Each row is a point. Examples show where two turns around zero, p and q, send a point. Where does a point land after both, in the order given? Backwards means that the second turn is done in reverse. Each puzzle has new turns, and all numbers are rounded.
In the rows, zero is written as 128.

Turn p:
[142 157  50] -> [177  85 182]
[102  79 133] -> [153 155  86]
[100 140 157] -> [108 165 133]
[145 132 109] -> [136 105 136]
[120 113 139] -> [128 140 112]
[159 147 180] -> [ 66 119 120]
Turn q:
[104 118 152] -> [108  99 131]
[116 168 143] -> [101 134  93]
[126 158  81] -> [163 148  89]
[166  68 136] -> [140 131 198]
Where do these land?
p, then q: [159 151 153] -> [128  82 125]
q, then p: [86 89 76] -> [129  71  76]
q, then p backwards: [180 142 124] -> [ 78 140 144]
q, then p: [129 123 163] -> [130 163 122]
p, then q: [ 85 135 124] -> [101 157 109]

Turn p:
[103  97 108  78 128  80] -> [138  74 145 173 120 166]
[138 176  94  84 155 151] -> [ 88 140 184 119  85 132]
[156 168  81 167 113 115] -> [ 82 161 152 142 174 107]
[114  85 173 129 134 139] -> [172 118  86 118 111 134]
[153  96 192 104  73 116] -> [117  70  55 103 130 134]
[114 131 147 152 159 120] -> [157 154 129 116 138 149]
[154 172 161 149 121 189] -> [107 164 115  62 115  90]
[135  85 108 164 130 112] -> [145 145 104 175 150 123]
[ 84 142  88 124 138 130] -> [147 125 184 144 129 117]
Turn q:
[179 153 167 126 107  88] -> [179 165 112 153  84 134]
[129  86  97 144 162 167] -> [114  62 149 118 147 141]
[135 171 132 155 100 108] -> [119 166 127 171 107 128]
[110  82 106 115 134 126] -> [127  92 121 109 152  99]
[167 154  85 123 133 150] -> [102 107 146 127  73 136]
[100  90 158 104 178  87] -> [157 115  65  96 171 136]
[ 76 160 150 130  81 170] -> [ 98 189 177 122 160 122]
Where do these land?
q, then p: [133 103 101 144  81 131] -> [145 125 100 129 169 162]
p, then q: [122 138 191 147 154 130] -> [116 124 144  82  77 128]
p, then q: [162 156 135 142 135 174] -> [101 174 103 113 115 106]
q, then p: [121 151 119 149 104  98] -> [131 142 148 126 172 121]
q, then p backwards: [143 121 114  63 157  91] -> [138 113 194 118 112 172]
q, then p: [ 31 105 102  62  90 126] -> [138  93 198 139 123 228]
q, then p: [174 146 125 150 150 110] -> [121 133 108 139 141  73]
q, then p backwards: [107 126  95 152 139 116] -> [155 119 113 121  96 113]
p, then q: [159 105 171 143 143 176] -> [ 90 139 126 127  76  84]
